Each row is a point. Two turns around zero, p and q, are shown by what they do to some points. Write where each new point lands after one turn and then the other. Backwards means that the second turn is done in reverse. Each puzzle has new turns, and all numbers are rounded.

Turn p:
[  8 -23  -4] -> [ 11 -22   1]
[ 7 65 16] -> [ -5  66 -14]
[-16  -4  31] -> [ 3  9 34]
[  8 -11  -3] -> [  8 -11  -3]
[-15  -8 -20] -> [-20 -17  -4]
[  8 -18 -20] -> [  2 -25 -13]
Turn q:
[ 27 -11  -8] -> [ 24 -19  -1]
[ 26 -14   9] -> [ 23 -14  16]
[25 15  4] -> [28  9 -2]
[ 15 -10 -14] -> [ 12 -18  -7]
[-49   6  13] -> [-46  22   6]
[-44  14  -4] -> [-40  20 -12]
Where do these land?
p, then q: [-48  14  23] -> [-26  42  24]
q, then p: [23  4 13] -> [24 10 -6]
p, then q: [  6   7 -15] -> [ -5  -7 -15]
p, then q backwards: [ 18 -25 -21] -> [ 18 -16 -29]

Turn p:
[ -4  -4 -50  22] -> [-45  16 -26   9]
[18 11 40 -9] -> [41  2 20  3]
[  3 -17   2 -10] -> [  5 -18  -7   4]
[  2   2  -4 -39] -> [ 19 -12 -22 -23]
[-20   8  12  35] -> [-20  11  35   6]
Turn q:
[  7 -14 -17  24] -> [ 17   1 -10  27]
[ 12  -1 -16  24] -> [ 17   9 -16  18]
[  0  -4  10 -10] -> [-1 -5 11 -8]
[-42  27  14  -6] -> [-48  17   4  -8]
[  6  29 -12 -41] -> [-13 -16 -23 -42]
[14 13 37 -3] -> [  8  21  23 -26]
[  4 -51 -16  13] -> [ 22 -28  11  41]
Where do these land?
p, then q: [  9  36 -41  39] -> [-45  35 -34 -11]
p, then q: [-12 -36  17  -5] -> [ 13 -14  28  25]
p, then q: [ -6  15 -24  13] -> [-28   6 -13  -5]
p, then q backwards: [ 20  -8   8 -13] -> [ 18 -11 -15   7]
p, then q: [ -8 -12  42 -12] -> [30 -6 34 -5]
q, then p: [ -3   6  -2 -22] -> [ -1 -19  -8 -10]

Turn p:
[-22  14   8  -1  10   4] -> [-17  -3  -3 -11  20   5]
[  9  40 -31 -12  22 -27] -> [ 43   6 -13 -12  41  -8]
[ 14 -33   6   1 -26  -4] -> [ -4   0   0  19 -38 -13]
[  5 -41  -4  18 -43 -12] -> [ -8  14 -21  27 -50 -10]
[  5   4  28   2  27 -12] -> [ -8 -11  19  21  27  -4]
[ 6 31  0 16 22 19] -> [  5  15  20 -11  26  25]
[-29  27  18  -2   0  25] -> [-33   6   8 -31  19   8]
[-23   4 -24  -1  23  15] -> [  4 -16 -15 -20  13  29]
[ 36 -46  -1 -21 -36  -9] -> [ 16 -10   6  19 -58 -33]
Turn q:
[ 8 18 18 21 26 29] -> [ -5   9 -14  39  30   2]
[-20 -24 -27 -17  12  21] -> [-33 -20   9 -17   7  25]
[ -9  18   7   4 -20   9] -> [16  5 13 16 -8 12]
[-21   5 -39  10 -45 -60] -> [ 24 -16  -8 -26 -78   3]
[-27 -13  17   1  19  13] -> [-29 -10  18  19   7  -7]
[ 52 -22   7  -3  20  11] -> [  7   1 -22 -21  50 -19]
[-16  14 -11 -21  11 -18] -> [-21  20   0  -9 -23   5]
[ 41   6  16  10 -15 -21] -> [ 39  12 -16  -8   6 -26]
[-7 -1 11 -4 -9 15] -> [ 3 -1 18  8  8  5]
Where do these land?
q, then p: [ 12  -7 -47  23  23 -13] -> [ 24 -16 -35 -23 -28  15]
q, then p backwards: [ 32  14 -33 -25   5 -23] -> [-23  24 -37   3 -28  14]
p, then q: [ 14   6  13 -28 -37  29] -> [ 16  26  39 -15 -21 -15]
p, then q: [-27   1   4  22  -5   0] -> [-16  -5   0  13 -11  26]
p, then q: [16 25 -2 -7  6  4] -> [ -2  24  -3  -1  13 -14]
p, then q: [-15 -14  24  26   1 -17] -> [-10 -22  -9  30 -19   8]
q, then p backwards: [-47  -8  -5  18   5  -6] -> [ -2 -45  24  -1  -2   9]
p, then q: [ 14 -16  47 -30   4  25] -> [ -2 -13  44   7  -8 -44]
